Each row is a point. Before rounding, the points of a table are all equally far from one centre. They may lie mostly on one side of it. Write the centre, to within rounding.
(in the rows, 128 means zero)

Points (5 x 2):
[[164  93]
 [192 160]
 [177 105]
 [168  96]
 [162  92]]
Centre: [125 148]

Points, 15 rows:
[[209 179 153 107  88 100 132 133 136]
 [183 176 157  90 117  81  50 148  92]
 [130  95 103 103 135 169  95 162  72]
 [222 172 135  95  99  98 118 152 110]
 [165 207 110  95 100 161  99 151 156]
 [192 143 145 132 102  93  43 166 179]
 [137 188 111  71 151 138 108 197 179]
 [177 170 125 160  81 117 139 177 135]
 [114 209 143 120  91 113 106 145 116]
 [152 170 133 177 105  81 150 168 157]
 [131 161 161 113  79 121  80 140 188]
 [128 200 105 145 118 122 145 159 182]
 [202 123 130 155 115  80 111 102  79]
 [157 204 152 118 139 135  87 166  58]
 [154 203 147 132 114 123 161 127  90]]
Centre: [155 141 136 127 162 122 101 139 135]

Points, 22 rows:
[[133 101 220  86  74 110  61  97 170 149 130 138  91 110 122  93 154 164]
 [170  88 151  58 103 110  83  87 153 179 171 106 172 132 133  52 159 159]
 [125  73 191  72  49 140 105  79 175 170 149 155 115 130 177  87 134 131]
 [192  92 189  85  42 122  96 140 164 160 125  82 122  81 144  87 147 140]
 [132  79 196  83 109 152  87 101 106 191 134 113 102 147 137 121 168 137]
 [157 126 176  79  93 137 128  78 151 200 136 177 125 121 143 132 149 173]
 [122  86 185  44  87 149 126 127 218 153 139 175 132 115 121 128 140 150]
 [136 117 140  53  83  83 154  98 142 142 162 128 133 125 158 144 169 123]
 [120  77 170  46  90  81 139  75 126 133 164 148 143 132 144  98 126 126]
 [166  91 177  13 106 103 106 102 155 131 113 123 102 110 211 116 123 118]
 [120  58 147  65 105 109 125 122 195 148 126 149 116  80 123  80 124 179]
 [180 104 177  56  60 129 132  86 167 112 157 139 110 107 113  89 147 135]
 [173 110 143  73 122 184  99 110 209 166 134 139  81 124 153  98 140 100]
 [136  63 181  97  91 103 118  76 195 124 118  90 108 106 135  67 119 163]
 [166  90 209  55 108 111 108  98 155 126 227 171 151 174 165  99 135 131]
 [143  86 218 141 133 165 125 121 160 176 149 119 158  80 147 100 140  93]
 [211 109 175  49 112 142  95 165 187 111 171  75 176 100 162  83 156 124]
 [152  74 162  38 102 106  93 101 211 151 111 170 157 115 164 148 135 147]
 [118 135 168  47 104  85 121 109 176 194 158 113 133 115 102  89 104 119]
 [128 135 162  65  81 117  62  84 187 154 174 127  93 113 135  92 162 163]
 [124  48 159  94  52 106 127 106 137 150 159 131 139 131 119 136  87 171]
 [125 104 144 110  58 109 121  61 168 131 141  86 126 100 150  86 117 162]]
Centre: [155 109 174  95 119 124 102 138 162 139 152 122 137 135 161 110 114 146]
